Rows are points. To make a cloud, some directions were put in groups of two or more. Within a group, all points are equally far from the middle, so they leave a hole (a ring in 2 directions, a hollow ball in 3). The other directions are filled evenly. Then the cloud was stretched, turned, moved and blurred a little. How many holes are there, and how many directions does each take, smallest first?
(in the rows, 128 means zero)

Cloud (15 x 2)
|  89 | 192 |
|  68 | 158 |
| 128 | 200 |
|  80 | 121 |
| 152 | 190 |
|  79 | 123 |
|  72 | 174 |
| 168 | 171 |
| 165 | 177 |
| 156 | 187 |
| 172 | 162 |
| 161 | 181 |
| 174 | 149 |
| 131 | 101 |
| 111 | 200 |
Holes: 1 (2)

Cloud (20 x 3)
| 173 | 132 |  99 |
| 189 | 188 |  68 |
| 228 | 124 | 158 |
| 183 | 147 | 194 |
| 108 | 148 |  97 |
|  77 | 127 | 168 |
| 170 | 147 | 149 |
| 129 |  95 | 165 |
| 104 | 119 |  72 |
| 219 |  97 | 152 |
| 201 | 199 |  63 |
| 164 | 138 | 195 |
| 190 | 168 |  75 |
| 147 | 161 |  84 |
|  88 | 126 | 181 |
| 192 | 125 | 116 |
| 120 | 126 | 143 |
| 182 | 173 |  90 |
| 172 | 139 | 168 |
| 184 | 163 | 171 |
Holes: 0

Cloud (26 x 4)
| 186 |  55 | 133 | 137 |
| 148 | 113 | 157 |  67 |
| 135 | 175 | 165 |  65 |
|  97 |  91 | 183 | 108 |
| 148 |  78 | 128 | 178 |
| 129 |  99 | 172 |  82 |
| 167 | 117 | 134 | 171 |
|  93 | 222 | 163 | 168 |
| 188 |  96 | 121 | 122 |
| 126 | 102 | 160 |  80 |
| 116 | 135 | 105 |  85 |
| 101 | 205 | 147 |  72 |
|  89 | 181 | 158 |  90 |
| 176 | 126 | 184 |  57 |
|  95 | 125 |  81 | 129 |
| 189 | 128 | 230 | 145 |
|  56 | 176 |  99 |  87 |
| 107 | 216 | 169 |  91 |
| 160 | 168 | 207 | 149 |
|  87 | 129 |  80 | 123 |
| 128 | 148 | 100 |  81 |
| 137 | 105 | 136 | 194 |
| 198 | 115 | 125 |  72 |
| 204 | 152 | 219 | 146 |
|  50 | 158 | 177 | 188 |
| 106 | 200 | 178 | 104 |
Holes: 1 (2)

Cloud (85 x 8)
| 118 | 182 | 230 | 112 | 205 | 107 | 104 | 147 |
| 132 | 198 | 156 | 149 | 110 | 101 |  74 | 160 |
| 106 | 103 |  61 | 160 |  99 | 185 | 130 | 145 |
| 134 | 157 |  82 |  63 | 141 | 178 | 135 |  19 |
|  98 | 180 | 177 | 142 | 150 | 171 | 109 | 109 |
| 120 |  78 | 122 | 102 |  50 | 176 | 169 | 122 |
| 108 | 126 | 178 | 105 |  58 |  96 | 171 | 168 |
| 107 | 162 | 136 |  45 | 168 | 133 |  93 |  66 |
| 107 | 148 | 137 |  33 | 138 | 108 | 229 | 101 |
| 160 | 103 |  91 | 120 |  89 | 118 | 115 | 140 |
| 123 | 188 | 143 | 130 | 205 |  84 | 111 | 104 |
|  55 | 139 | 107 | 131 | 130 | 138 |  77 | 118 |
| 133 |  52 | 127 | 160 | 175 | 164 | 106 |  98 |
|  85 | 160 | 106 | 145 |  92 | 119 | 148 |  87 |
|  88 |  68 | 107 | 167 | 160 | 187 |  76 |  92 |
| 144 | 155 | 162 |  78 |  46 | 154 |  97 | 141 |
| 114 | 145 | 158 |  50 | 163 | 107 |  97 |  77 |
| 100 | 103 | 136 |  73 | 126 | 103 | 167 | 102 |
|  52 |  90 | 139 | 109 | 103 | 142 | 106 | 128 |
| 163 | 192 | 170 | 110 | 107 | 114 | 161 | 199 |
| 150 |  66 |  83 |  86 | 107 | 142 | 194 | 107 |
| 124 | 217 | 115 |  72 | 138 |  87 | 165 | 118 |
| 132 | 160 | 183 | 119 |  55 | 185 | 107 | 144 |
| 142 | 207 | 163 |  64 | 173 | 141 | 130 |  99 |
| 114 | 151 | 107 |  43 | 143 |  91 | 219 |  96 |
| 140 |  70 | 104 | 163 |  77 | 118 | 148 | 122 |
|  66 | 155 | 196 |  92 | 132 | 135 | 129 |  83 |
|  82 |  91 | 127 | 132 | 145 | 118 | 140 | 168 |
| 148 | 120 | 130 |  60 | 118 | 188 | 103 | 139 |
| 159 | 135 | 180 |  56 | 122 | 171 |  94 | 121 |
| 163 | 120 | 138 | 123 | 168 | 165 | 184 | 144 |
|  76 | 143 | 133 |  80 |  64 | 141 | 116 | 100 |
|  89 | 119 | 106 |  56 |  59 | 170 | 159 |  97 |
|  60 | 105 | 111 | 114 |  95 | 145 | 146 | 165 |
| 117 | 199 |  93 |  62 | 131 | 148 | 157 |  47 |
|  80 | 133 | 135 | 152 | 169 | 184 |  83 | 122 |
| 134 | 194 | 190 |  49 | 101 |  86 | 208 | 148 |
| 160 | 158 | 196 | 112 |  89 | 157 |  62 | 146 |
| 170 | 164 | 145 |  90 | 139 | 197 | 109 | 100 |
| 100 | 143 | 176 |  93 |  92 |  64 | 152 | 159 |
| 176 | 190 | 114 |  63 |  44 | 146 | 180 | 119 |
| 177 | 178 | 160 | 105 | 170 | 147 | 116 |  84 |
|  83 | 176 | 182 |  66 | 195 |  78 | 133 | 138 |
| 113 | 101 |  64 |  78 |  67 | 198 | 146 | 129 |
| 116 | 128 | 103 | 136 |  38 | 136 | 182 | 117 |
| 133 | 151 | 163 | 113 |  91 | 190 | 159 |  93 |
| 132 | 109 | 126 |  82 | 115 | 195 |  69 |  91 |
| 127 | 106 | 144 | 130 | 101 | 112 | 157 |  77 |
| 136 | 127 | 173 | 170 | 115 | 196 |  93 |  96 |
| 129 | 139 | 129 | 127 |  75 | 112 |  63 | 152 |
| 131 | 215 | 174 |  54 | 176 | 125 | 155 | 143 |
| 153 | 145 | 152 | 158 | 118 | 157 | 194 | 142 |
| 128 |  75 | 142 | 165 | 154 | 120 |  78 | 165 |
| 106 | 214 | 101 | 106 | 107 | 140 | 161 | 109 |
| 133 | 162 | 114 | 122 | 171 | 195 | 100 |  37 |
| 120 | 118 | 134 |  80 | 143 | 125 | 149 | 199 |
| 135 | 165 | 138 | 176 | 167 |  97 |  68 | 158 |
| 182 | 186 | 144 | 105 |  87 | 164 | 138 | 160 |
| 109 | 146 |  99 |  83 | 184 | 105 | 113 | 100 |
| 103 |  71 | 133 | 193 | 115 | 122 | 100 | 172 |
| 101 | 222 | 158 |  92 | 130 | 114 | 101 |  97 |
| 107 |  76 |  77 | 177 | 139 | 164 | 141 | 136 |
| 130 | 164 | 132 |   7 | 137 | 152 | 145 |  81 |
|  82 | 176 | 168 |  60 | 169 |  85 | 193 | 162 |
| 102 | 174 |  96 |  52 | 121 |  92 | 146 | 133 |
| 130 | 128 | 108 |  70 |  51 | 180 | 214 |  77 |
|  89 | 109 | 101 | 118 |  65 | 111 | 194 | 163 |
| 106 | 158 | 172 | 107 |  71 |  97 |  55 | 179 |
| 111 | 167 | 168 |  67 | 184 | 149 |  60 |  57 |
| 165 | 147 | 202 |  87 | 133 | 142 | 165 | 132 |
| 119 | 195 | 105 |  95 | 164 | 131 | 126 | 136 |
| 131 | 188 | 167 |  50 | 109 |  93 | 237 | 132 |
| 172 | 101 |  68 | 110 |  86 | 144 | 125 | 134 |
|  47 | 162 | 158 | 152 | 147 | 136 |  48 | 157 |
| 159 | 111 |  57 |  78 |  80 | 122 | 170 | 135 |
| 154 |  98 | 121 |  82 |  68 | 116 | 189 | 142 |
| 132 | 117 | 114 |  58 |  98 | 225 | 138 |  96 |
|  87 |  90 | 107 | 102 |  88 | 161 | 131 |  77 |
| 104 | 177 |  72 |  86 | 163 | 145 | 126 |  83 |
|  54 | 107 | 122 | 111 | 111 | 160 | 110 | 155 |
| 156 |  88 | 145 |  70 |  92 | 143 | 175 | 134 |
| 136 | 184 | 138 | 123 |  50 | 137 | 109 | 161 |
| 141 |  73 | 157 | 124 |  90 | 164 | 156 | 184 |
| 143 | 136 | 151 | 168 | 110 | 195 | 141 | 115 |
| 119 | 133 |  85 |  86 | 158 |  98 | 107 |  70 |
Holes: 2 (2, 4)

Cloud (93 x 9)
| 131 | 131 | 112 |  85 | 158 | 104 | 104 |  75 | 107 |
| 151 | 122 | 151 | 194 |  11 |  86 |  95 | 213 | 142 |
| 162 |  66 | 177 | 143 | 128 |  98 | 126 | 152 | 111 |
| 121 |  99 | 188 | 199 |  82 | 130 | 122 | 170 |  59 |
|  70 |  78 | 116 | 149 | 156 | 114 | 173 | 149 | 211 |
| 161 | 121 |  77 | 184 | 215 | 124 | 130 | 160 | 120 |
| 178 | 131 |  74 | 160 | 177 | 165 | 151 | 133 |  71 |
| 174 |  97 | 126 | 174 | 186 | 106 | 164 | 192 | 146 |
| 131 | 120 | 129 |  82 |  95 | 114 | 189 | 126 |  87 |
| 140 | 105 |  97 | 219 | 119 | 110 | 201 |  75 | 171 |
| 141 |  93 |  76 | 204 | 173 | 132 | 154 | 226 | 120 |
|  52 | 177 | 133 | 157 |  79 | 156 | 100 | 138 | 137 |
| 183 | 176 | 130 | 153 | 170 | 187 |  98 | 173 |  65 |
|  83 | 193 |  99 |  96 | 123 | 125 |  89 | 148 | 159 |
| 123 | 147 |  81 | 164 | 136 |  79 | 105 | 100 | 110 |
| 137 | 151 | 144 | 106 | 224 | 118 | 183 | 105 |  93 |
| 135 | 173 |  77 | 169 | 195 | 103 | 107 | 166 |  92 |
| 141 |  67 |  98 | 120 |  70 | 127 | 211 |  80 | 117 |
| 129 | 176 | 117 |  78 | 150 | 146 | 138 | 105 | 132 |
|  78 | 148 |  98 | 176 | 160 | 111 | 161 |  79 | 134 |
|  96 | 154 | 152 | 184 | 149 | 166 | 133 | 180 | 215 |
| 119 | 116 | 152 | 101 |  50 | 180 | 139 | 123 | 180 |
| 135 | 151 | 165 | 136 | 162 |  74 | 147 | 150 | 185 |
| 144 |  49 | 106 | 160 |  97 | 136 | 137 | 133 | 163 |
| 194 | 118 | 152 | 185 |  72 | 155 | 103 | 169 | 181 |
|  87 |  84 | 132 |  92 | 108 | 133 | 204 | 111 |  98 |
| 163 | 192 | 171 |  98 | 108 | 135 |  73 |  91 | 165 |
|  91 | 110 | 105 | 135 |  92 |  49 | 132 |  93 | 135 |
| 130 | 152 |  77 |  56 | 105 | 111 | 131 |  85 | 164 |
| 163 | 194 |  94 | 118 | 174 | 128 | 133 | 163 |  91 |
| 126 |  56 | 172 | 138 |  62 |  64 | 208 | 114 | 148 |
| 127 |  91 |  86 | 158 | 147 | 108 |  89 | 176 |  85 |
|  89 | 100 | 192 | 146 |  32 | 143 | 142 | 104 | 165 |
| 144 |  83 | 152 | 218 | 165 | 190 | 173 |  93 |  32 |
| 135 | 150 |  98 | 150 | 121 | 159 | 229 | 158 |  71 |
| 104 |  88 | 175 | 116 | 100 | 163 | 141 | 120 |  97 |
| 184 | 189 | 214 | 118 | 128 | 119 | 158 | 131 | 195 |
| 111 | 171 | 170 |  80 | 116 |  80 | 161 |  50 |  70 |
|  56 | 143 | 119 | 191 |  92 | 211 |  96 | 111 | 131 |
| 208 |  93 | 160 | 217 | 129 | 167 | 174 | 152 | 119 |
| 102 | 109 | 105 | 134 | 125 |  57 | 105 | 144 | 134 |
| 148 | 108 |  94 |  97 |  86 |  79 | 168 | 109 |  98 |
|  95 | 105 |  85 | 158 | 115 | 168 | 200 | 158 |  80 |
| 153 |  74 | 125 | 171 |  64 | 114 | 126 | 122 |  63 |
| 116 |  79 | 174 | 210 | 117 | 168 | 127 | 147 | 106 |
| 115 |  76 | 130 | 129 | 126 | 118 | 118 | 195 | 249 |
| 123 | 194 | 169 |  67 | 130 |  61 |  86 | 128 | 140 |
| 181 | 193 |  85 |  91 |  80 |  95 | 109 | 138 |  97 |
| 168 | 145 | 131 |  64 | 125 |  99 | 110 | 142 |  84 |
| 165 |  75 | 139 | 119 |  93 | 146 | 169 | 178 | 162 |
| 140 |  59 |  82 | 114 |  99 | 149 | 115 | 171 | 175 |
|  43 | 164 | 131 | 128 | 106 | 169 | 167 |  77 | 115 |
|  81 | 115 |  91 |  60 |  76 | 136 | 135 | 154 | 131 |
| 124 | 172 | 146 | 199 | 128 | 111 |  66 |  78 | 126 |
| 110 | 126 | 137 | 233 | 121 | 160 | 151 | 226 | 182 |
| 168 | 206 |  89 |  85 |  98 |  99 | 144 | 166 | 123 |
| 110 | 129 | 132 | 172 |  95 |  82 | 214 |  87 | 189 |
| 167 | 171 | 170 | 199 | 163 | 212 | 108 | 114 | 100 |
|  92 | 204 |  84 | 136 | 106 | 136 |  25 | 164 | 125 |
| 162 |  69 |  95 | 154 |  29 | 140 | 141 | 131 | 135 |
| 118 | 153 | 132 | 150 | 147 | 131 | 125 | 142 | 232 |
| 103 | 204 | 129 | 161 | 124 | 159 | 177 | 153 | 152 |
| 143 |  89 | 160 | 143 | 111 | 143 | 182 | 233 | 224 |
| 156 |  80 | 161 | 226 | 119 | 107 | 170 | 157 |  58 |
| 109 | 150 | 175 | 112 |  28 | 142 | 150 |  42 | 142 |
| 205 | 133 | 153 |  45 |  96 |  64 | 156 | 139 |  89 |
|  38 |  96 | 158 | 145 |  49 | 139 |  97 | 200 | 213 |
| 166 | 153 | 183 | 140 | 164 | 207 | 143 | 197 | 157 |
| 150 |  73 | 146 | 193 | 111 | 147 | 198 | 153 | 106 |
|  74 | 135 | 176 | 124 |  97 |  95 | 118 | 103 | 211 |
| 120 | 103 | 204 | 161 |  73 | 122 | 176 |  59 | 199 |
|  82 | 113 | 186 | 149 | 103 | 183 | 163 | 164 | 191 |
|  88 | 181 |  87 | 142 | 118 | 110 |  33 | 127 | 160 |
| 176 | 199 | 157 | 102 | 170 | 114 | 180 | 129 | 205 |
| 114 | 157 | 111 | 185 | 176 | 131 | 181 |  42 | 136 |
| 140 | 132 | 110 | 188 | 140 | 183 | 181 |  61 |  25 |
|  79 | 116 | 105 | 169 | 165 |  90 | 144 |  85 |  89 |
| 194 | 126 |  96 | 128 | 162 | 106 | 163 |  83 |  99 |
| 116 |  71 | 194 | 165 |  97 |  58 | 141 | 154 | 107 |
| 136 | 124 | 197 | 143 |  74 |  12 | 171 |  84 | 132 |
| 181 | 125 | 121 | 204 |  74 |  98 |  93 | 171 | 189 |
| 148 | 167 |  37 | 123 |  83 | 141 | 108 | 206 | 101 |
| 178 | 218 | 106 | 123 | 133 |  83 | 145 | 156 |  99 |
| 104 | 136 |  60 |  82 |  80 | 124 | 117 | 147 | 116 |
| 101 | 179 | 111 | 161 | 185 | 137 | 149 |  92 |  57 |
| 154 | 182 | 135 | 151 | 180 | 145 | 167 |  90 |  37 |
| 157 | 148 |  50 | 159 | 197 | 141 | 166 | 123 | 132 |
| 100 |  79 |  99 | 165 | 126 | 163 | 140 | 230 | 126 |
|  82 | 122 | 106 | 136 |  77 |  38 | 144 | 133 | 154 |
| 145 | 130 | 139 | 164 |  85 | 189 | 204 | 210 | 182 |
| 176 | 103 | 201 | 170 | 105 | 153 | 211 | 161 | 151 |
| 157 | 174 | 131 | 110 | 196 |  95 | 174 | 121 | 123 |
|  71 | 120 |  93 | 149 | 103 |  72 | 118 | 134 |  22 |
Holes: 1 (3)
